Each row of a before or after table is a point. The points were changed in one or more steps. Then noise was added and the rows were shuffled. The steps act on columns, c1 being the first. What was done? A step turns or swaps two columns, mirrors them in a line or flattens them onto one, adds a multiple of one to another, or multiplies or shifts one. Angles are multiples of 10 degrees, from the lower column toward the higher: turns from -170 to 170, lines from 10 to 170 but not 90. Use the fewest steps. Two steps may share a column if one is a turn and the other turns, adds or multiplies; they go together, in the order done. Otherwise the lowest column goes first.

Before (11 x 3):
[[-0.16  0.30 -0.02]
 [-0.33 -0.03 -0.15]
 [-0.65  0.16 -0.04]
 [ 0.12 -0.50  0.18]
 [ 0.03 -0.23  0.51]
 [ 0.02 -0.13  0.09]
 [ 0.34 -0.52 -0.47]
 [ 0.00 -0.04  0.13]
 [ 0.13 -0.10 -0.54]
 [-0.36 -0.08  0.04]
 [-0.27 -0.60  0.07]]
After (11 x 3):
[[ 0.01 -0.03  0.15]
 [ 0.13 -0.09 -0.68]
 [-0.65  0.16  0.63]
 [-0.35 -0.08  0.41]
 [ 0.11 -0.53  0.06]
 [-0.28 -0.61  0.32]
 [ 0.05 -0.12  0.07]
 [-0.34 -0.03  0.17]
 [ 0.35 -0.50 -0.80]
 [-0.15  0.31  0.14]
 [ 0.01 -0.23  0.47]]
Steps: add -1 times c1 to c3

Before (10 x 6):
[[-0.29  0.05  0.32 -0.23  0.13  0.03]
 [ 0.43  0.45 -0.01 -0.69  0.10 -0.30]
 [-0.58  0.36  0.05 -0.24 -0.36  0.29]
 [ 0.32 -0.40  0.15 -0.28 -0.05 -0.62]
 [-0.03  0.14  0.18 -0.65  0.11 -0.15]
 [-0.56 -0.02 -0.60  0.06  0.39  0.20]
 [ 0.23  0.06 -0.18 -0.82  0.20  0.00]
 [ 0.48 -0.06 -0.01 -0.17  0.07 -0.22]
 [ 0.14  0.43 -0.38  0.18  0.08 -0.21]
 [-0.11  0.43 -0.14 -0.61  0.07 -0.17]]
After (10 x 6):
[[-0.29  0.31  0.11  0.23  0.06  0.12]
 [-0.10  0.09 -0.45  0.61  0.17 -0.06]
 [ 0.13 -0.12 -0.56 -0.17  0.22 -0.07]
 [-0.03  0.24 -0.04  0.65  0.18 -0.01]
 [-0.56 -0.53 -0.28 -0.06  0.10  0.42]
 [-0.58  0.22 -0.30  0.24 -0.46 -0.09]
 [ 0.48 -0.03  0.03  0.17  0.21 -0.08]
 [ 0.32 -0.08  0.42  0.28  0.44 -0.45]
 [ 0.44  0.22 -0.39  0.67  0.28 -0.12]
 [ 0.23 -0.13 -0.14  0.82  0.12  0.16]]
Steps: turn c2 and c3 by -60 degrees; multiply c4 by -1; turn c5 and c6 by 50 degrees

Before (8 x 9):
[[-0.33  0.13 -0.37  0.34 -0.10  0.33 -0.09  0.22  0.40]
 [-0.36  0.32  0.22  0.07  0.08  0.30 -0.01  0.22 -0.24]
 [-0.38  0.36 -0.52 -0.20 -0.03  0.19  0.19  0.00  0.31]
 [ 0.01 -0.30  0.27  0.29  0.68 -0.44  0.57  0.58 -0.42]
 [-0.21  0.15 -0.64 -0.04 -0.12  0.58 -0.27 -0.05  0.01]
 [-0.08 -0.14  0.22  0.04  0.05 -0.11  0.45  0.82 -0.42]
 [ 0.27  0.25 -0.19  0.39  0.14 -0.43  0.44  0.34 -0.16]
 [-0.55  0.02 -0.52  0.46 -0.25  0.06  0.15 -0.05 -0.14]]
After (8 x 9):
[[-0.21  0.16 -0.64 -0.05 -0.11  0.58 -0.28  0.07  0.01]
 [-0.08 -0.12  0.22  0.04  0.74 -0.12  0.46  0.37 -0.42]
 [-0.35  0.13 -0.38  0.34  0.15  0.34 -0.08  0.19  0.41]
 [-0.38  0.32  0.21  0.07  0.23  0.29 -0.01  0.06 -0.26]
 [ 0.02 -0.30  0.26  0.29  0.84 -0.46  0.58 -0.30 -0.41]
 [-0.56  0.02 -0.53  0.46 -0.15  0.07  0.14  0.21 -0.14]
 [ 0.29  0.24 -0.19  0.39  0.38 -0.42  0.44  0.03 -0.16]
 [-0.37  0.37 -0.53 -0.22 -0.03  0.19  0.22  0.05  0.32]]
Steps: turn c5 and c8 by -60 degrees

Before (9 x 12):
[[-0.44 -0.74  0.16  0.04  0.01  0.07 -1.02  0.46 -0.17  0.03  0.04  0.07]
 [ 0.37  0.04  0.10  0.47 -0.21  0.38  0.26  0.22  0.23  0.27  0.18 -0.37]
 [ 0.40 -0.64  0.19 -0.01  0.03 -0.08 -0.37 -0.03  0.12  0.30 -0.26  0.08]
 [-0.38 -0.34  0.27 -0.53  0.00  0.20 -1.29 -0.23 -0.21 -0.44 -0.05  0.24]
 [ 0.34  0.12 -0.07  0.06  0.00  0.17 -0.19  0.36  0.52  0.16 -0.21 -0.30]
 [ 0.58 -0.71 -0.01  0.31  0.25  0.31  0.09  0.14  0.18 -0.23 -0.67 -0.02]
 [ 0.33  0.01  0.02  0.09  0.24 -0.01  0.33  0.37  0.28  0.07  0.19 -0.12]
 [ 0.25  0.12 -0.06  0.03 -0.14  0.10  0.06  0.40 -0.31  0.06 -0.31 -0.38]
 [ 0.03  0.07  0.44  0.33 -0.09 -0.08 -0.12  0.34  0.19  0.05 -0.17 -0.06]]
After (9 x 12):
[[ 0.44  0.03  0.10  0.06 -0.22  0.76  0.03  0.22 -0.51  0.27  0.19 -0.38]
 [ 0.55 -0.72  0.01  0.06  0.25  0.62 -0.22  0.15 -0.35 -0.22 -0.66 -0.03]
 [-0.02  0.08  0.44  0.06 -0.09 -0.17 -0.11  0.33 -0.38  0.05 -0.19 -0.05]
 [-0.89 -0.74  0.16 -0.18  0.02  0.15 -0.67  0.46  0.02  0.02  0.04  0.07]
 [ 0.24  0.12 -0.05 -0.29 -0.15  0.20 -0.07  0.39  0.08  0.06 -0.31 -0.39]
 [-0.98 -0.34  0.27 -0.02  0.01  0.41 -0.93 -0.22  0.56 -0.44 -0.06  0.25]
 [ 0.20  0.12 -0.06  0.46  0.01  0.34 -0.34  0.36 -0.23  0.16 -0.20 -0.30]
 [ 0.44  0.01  0.02  0.24  0.25 -0.01  0.13  0.38 -0.19  0.08  0.20 -0.12]
 [ 0.17 -0.63  0.19  0.12  0.02 -0.17 -0.51 -0.03 -0.03  0.31 -0.27  0.09]]
Steps: turn c1 and c7 by -30 degrees; turn c4 and c9 by -110 degrees; multiply c6 by 2

Before (12 x 18):
[[ 0.07 -0.27  0.32 -0.09 -0.01  0.11 -0.09 -0.18 -0.38  0.09 -0.17  0.01
  -0.23 -0.07  0.23  0.37 -0.52  0.18]
 [-0.57  0.07 -0.04 -0.55 -0.64  0.21  0.14  0.21  0.40  0.14  0.30 -0.33
  -0.50 -0.04  0.50  0.09 -0.24 -0.11]
 [ 0.14 -0.37 -0.22 -0.05  0.53 -0.22 -0.61  0.09 -0.32  0.21 -0.58  0.40
  -0.72 -0.53 -0.43 -0.25 -0.11 -0.11]
 [-0.08  0.61  0.05 -0.47 -0.59  0.41  0.24  0.17 -0.12 -0.01  0.56 -0.23
  -0.55  0.12 -0.02  0.27 -0.07 -0.21]
 [-0.40  0.01 -0.05 -0.06 -0.53  0.22 -0.06  0.10  0.18 -0.24  0.55 -0.28
  -0.21 -0.03  0.04  0.62  0.15 -0.16]
 [ 0.17 -0.45 -0.30 -0.26  0.71 -0.11 -0.24 -0.17 -0.57  0.13 -0.08  0.42
  -0.43 -0.07  0.12 -0.19  0.31  0.12]
 [-0.52  0.41 -0.20  0.11 -0.61  0.63  0.00 -0.09  0.13  0.06  0.21 -0.48
  -0.49  0.34  0.19  0.05 -0.01 -0.05]
 [-0.18  0.16 -0.03 -0.33 -0.65  0.20  0.08 -0.46  0.26  0.04  0.22 -0.13
  -0.15 -0.02 -0.01 -0.10 -0.02 -0.45]
 [ 0.07 -0.26  0.06 -0.40  0.16  0.56 -0.20 -0.02 -0.47  0.24 -0.41 -0.18
  -0.19 -0.44  0.39  0.52  0.07 -0.25]
 [-0.08  0.31 -0.13 -0.05 -0.44  0.32  0.08  0.37  0.22 -0.08  0.44 -0.50
   0.05  0.06  0.29 -0.10 -0.27 -0.36]
 [ 0.02 -0.08 -0.76 -0.02  0.28 -0.51 -0.34 -0.10 -0.59  0.46 -0.41  0.54
  -0.37 -0.36 -0.01  0.03 -0.13 -0.14]
 [-0.04  0.01  0.15 -0.16 -0.05  0.11  0.17  0.20 -0.15  0.05 -0.59  0.21
  -0.08 -0.27  0.15  0.20  0.19  0.19]]
After (12 x 18):
[[-0.13  0.01  0.15 -0.01  0.11  0.11  0.17  0.60 -0.05  0.06 -0.60 -0.19
  -0.10 -0.27  0.15  0.22  0.00  0.19]
 [-0.02  0.01 -0.05  0.04  0.39  0.23 -0.07  0.28  0.43 -0.23  0.54  0.45
  -0.21 -0.05  0.05  0.63  0.04 -0.17]
 [-0.41 -0.45 -0.32  0.00 -0.52 -0.10 -0.23 -0.50 -0.43  0.15 -0.08 -0.65
  -0.44 -0.07  0.13 -0.19  0.00  0.11]
 [-0.13  0.40 -0.19  0.05  0.41  0.64 -0.01 -0.27  0.51  0.07  0.23  0.65
  -0.48  0.34  0.20  0.04  0.06 -0.06]
 [-0.38 -0.24  0.05 -0.19 -0.20  0.56 -0.21 -0.06 -0.30  0.25 -0.40  0.12
  -0.19 -0.46  0.40  0.52 -0.17 -0.25]
 [ 0.16  0.30 -0.12 -0.15  0.23  0.32  0.07  1.11  0.18 -0.06  0.44  0.64
   0.06  0.06  0.30 -0.11 -0.12 -0.36]
 [-0.15  0.62  0.05 -0.30  0.47  0.41  0.24  0.51  0.00 -0.01  0.56  0.42
  -0.55  0.11 -0.02  0.25 -0.27 -0.21]
 [ 0.14  0.16 -0.03 -0.21  0.56  0.21  0.08 -1.35  0.29  0.03  0.22  0.34
  -0.15 -0.03 -0.02 -0.09 -0.17 -0.45]
 [-0.29 -0.26  0.31 -0.30  0.00  0.11 -0.08 -0.52 -0.24  0.08 -0.17  0.00
  -0.24 -0.08  0.23  0.36 -0.26  0.18]
 [-0.21 -0.37 -0.22 -0.09 -0.36 -0.22 -0.60  0.26 -0.28  0.21 -0.57 -0.57
  -0.71 -0.52 -0.42 -0.23 -0.07 -0.11]
 [ 0.06  0.07 -0.05 -0.43  0.49  0.21  0.15  0.65  0.69  0.14  0.30  0.52
  -0.49 -0.05  0.50  0.10 -0.38 -0.10]
 [-0.49 -0.09 -0.78 -0.08 -0.08 -0.50 -0.34 -0.32 -0.32  0.43 -0.41 -0.61
  -0.37 -0.37  0.01  0.03 -0.07 -0.13]]
Steps: turn c1 and c9 by -60 degrees; flatten c4 and c17 onto the line at 40 degrees; turn c5 and c12 by -160 degrees; multiply c8 by 3

Before (14 x 24):
[[-0.20 -0.15  0.09 -0.18  0.42  0.15  0.03  0.31 -0.12 -0.21  0.33 -0.16
  -0.13 -0.28  0.30 -0.29  0.06  0.19 -0.44  0.15 -0.19  0.24 -0.08 -0.13]
 [ 0.02 -0.05 -0.15 -0.10  0.05  0.64  0.01 -0.42 -0.11 -0.30  0.20 -0.19
   0.02  0.03  0.35  0.21  0.07  0.01  0.84 -0.31  0.15  0.41 -0.67 -0.51]
 [-0.54 -0.14 -0.03 -0.06  1.31 -0.04  0.01  0.12 -0.02 -0.11  0.21  0.27
  -0.20  0.07 -0.57 -0.15  0.20 -0.46  0.14 -0.44  0.12 -0.42  0.06 -0.11]
 [-0.04 -0.03  0.19 -0.19  0.31 -0.06  0.03  0.36 -0.15 -0.21 -0.55 -0.06
   0.24 -0.39 -0.11  0.38 -0.60  0.27 -0.22  0.32 -0.29  0.25  0.32 -0.12]
 [-0.06 -0.02 -0.38 -0.05 -0.03 -0.24  0.10  0.14 -0.59 -0.13  0.21  0.06
  -0.13  0.10  0.20  0.21 -0.89 -0.11 -0.24 -0.05 -0.10  0.28 -1.51 -0.17]
 [-0.06 -0.20  0.26 -0.22  0.21  0.09 -0.29 -0.13 -0.06 -0.30  0.32 -0.18
  -0.15  0.12 -0.75  0.29  0.22 -0.36  0.47  0.13 -0.31  0.12  0.30 -0.28]
 [ 0.02 -0.69 -0.32 -0.22  0.07 -0.18 -0.40  0.26 -0.64 -0.33  0.29 -0.15
   0.23 -0.55  0.30  0.01 -0.05 -0.16 -0.01  0.42  0.15  0.36 -0.47 -0.68]
 [-0.14 -0.23  0.08  0.58  0.09  0.11  0.07  0.16 -0.25 -0.16  0.01 -0.14
   0.03  0.06  0.15  0.04 -0.12 -0.14 -0.18  0.33  0.04  0.18  0.22 -0.33]
 [-0.03 -0.05  0.13 -0.18  0.15  0.43 -0.22  0.23 -0.19 -0.29  0.07 -0.16
   0.49  0.04  0.30  0.20  0.21 -0.38 -0.18 -0.23  0.53  0.36  0.00 -0.13]
 [-1.25  0.01  0.14 -0.19 -0.10 -0.11 -0.04  0.17 -0.75 -0.13  0.22  0.85
   0.26  0.10 -0.21 -1.10  0.06 -0.33  0.65 -0.03 -0.28  0.42  0.28 -0.16]
 [-0.59  0.00 -0.70  0.24 -0.16 -0.18 -0.24  0.30 -0.51 -0.01  0.31  1.03
  -0.11  0.09  0.31  0.36  0.20  0.55 -0.22 -0.05  0.03 -0.03  0.37 -0.32]
 [-0.09 -0.08 -0.27 -0.04 -0.19 -0.25 -0.16  0.23 -0.23  0.33  0.04  0.36
  -0.16 -0.68  0.37  0.13 -0.25 -0.32 -0.39 -0.49  0.06 -0.14  0.32 -0.26]
 [ 0.01  0.05 -0.20 -0.19  0.26 -0.07  0.08  0.26 -0.22 -0.29  0.35 -0.03
   0.27 -0.12  0.12  0.07  0.05 -0.43 -0.08  0.28  0.17 -0.04  0.22 -0.60]
 [-0.43  0.00  0.14  0.09 -0.13  0.37  0.01 -0.93 -0.17 -0.36  0.06 -0.23
   0.48 -0.11  0.18  0.40 -0.32 -0.13  0.30  0.30  0.13  0.08 -0.56 -0.21]]
After (14 x 24):
[[ 0.87  0.02  0.13 -0.20  0.89 -0.12 -0.04  0.15 -0.71 -0.13  0.52  0.86
   0.18 -0.21 -0.23 -1.11  0.05 -0.35  0.64 -0.03 -0.29  0.41  0.29 -0.14]
 [-0.07 -0.10 -0.25 -0.04  0.17 -0.22 -0.15  0.23 -0.21  0.34  0.34  0.37
  -0.70 -0.06  0.37  0.14 -0.27 -0.33 -0.39 -0.49  0.08 -0.19  0.32 -0.27]
 [ 0.26  0.02  0.12  0.11  0.35  0.36  0.00 -0.93 -0.16 -0.34  0.35 -0.23
   0.04 -0.52  0.17  0.36 -0.33 -0.12  0.30  0.29  0.10  0.06 -0.56 -0.22]
 [ 0.04 -0.05 -0.14 -0.10 -0.06  0.65  0.01 -0.45 -0.12 -0.31  0.51 -0.17
   0.03 -0.02  0.34  0.21  0.08  0.01  0.83 -0.32  0.18  0.43 -0.67 -0.51]
 [ 0.18 -0.21  0.06  0.58  0.02  0.10  0.07  0.18 -0.26 -0.17  0.29 -0.09
   0.06 -0.01  0.16  0.02 -0.09 -0.11 -0.18  0.31  0.04  0.18  0.22 -0.34]
 [ 0.13  0.04 -0.20 -0.20 -0.23 -0.08  0.09  0.26 -0.21 -0.32  0.64 -0.02
  -0.06 -0.28  0.15  0.06  0.05 -0.40 -0.10  0.26  0.16 -0.05  0.22 -0.58]
 [ 0.02 -0.71 -0.33 -0.23 -0.07 -0.22 -0.39  0.29 -0.64 -0.35  0.58 -0.12
  -0.43 -0.40  0.29  0.02 -0.05 -0.15  0.00  0.41  0.16  0.38 -0.47 -0.67]
 [ 0.02 -0.04 -0.38 -0.02  0.05 -0.23  0.10  0.13 -0.56 -0.11  0.52  0.07
   0.03  0.14  0.21  0.19 -0.84 -0.09 -0.26 -0.03 -0.10  0.29 -1.50 -0.18]
 [ 0.15 -0.20  0.27 -0.20 -0.12  0.08 -0.28 -0.13 -0.07 -0.32  0.61 -0.17
   0.06  0.17 -0.73  0.27  0.23 -0.39  0.46  0.13 -0.32  0.11  0.30 -0.30]
 [ 0.37 -0.01 -0.70  0.23  0.50 -0.17 -0.24  0.28 -0.52 -0.02  0.63  1.05
   0.05  0.12  0.31  0.39  0.19  0.53 -0.23 -0.05  0.02 -0.05  0.38 -0.35]
 [ 0.43 -0.18  0.09 -0.17 -0.18  0.13 -0.01  0.33 -0.12 -0.20  0.65 -0.16
  -0.31  0.04  0.31 -0.28  0.02  0.18 -0.44  0.13 -0.19  0.25 -0.06 -0.14]
 [ 0.07 -0.06  0.12 -0.19 -0.08  0.41 -0.22  0.23 -0.19 -0.28  0.35 -0.15
   0.20 -0.45  0.33  0.18  0.22 -0.36 -0.18 -0.23  0.51  0.34  0.01 -0.13]
 [ 0.25 -0.04  0.20 -0.21 -0.23 -0.04  0.06  0.36 -0.14 -0.23 -0.27 -0.08
  -0.28 -0.37 -0.09  0.37 -0.60  0.25 -0.22  0.30 -0.28  0.22  0.32 -0.12]
 [ 1.24 -0.16 -0.02 -0.07 -0.67 -0.03  0.00  0.11 -0.03 -0.13  0.49  0.27
  -0.01  0.21 -0.54 -0.15  0.21 -0.46  0.13 -0.45  0.11 -0.42  0.07 -0.11]]
Steps: turn c1 and c5 by -140 degrees; shift c11 by 0.30; turn c13 and c14 by -70 degrees
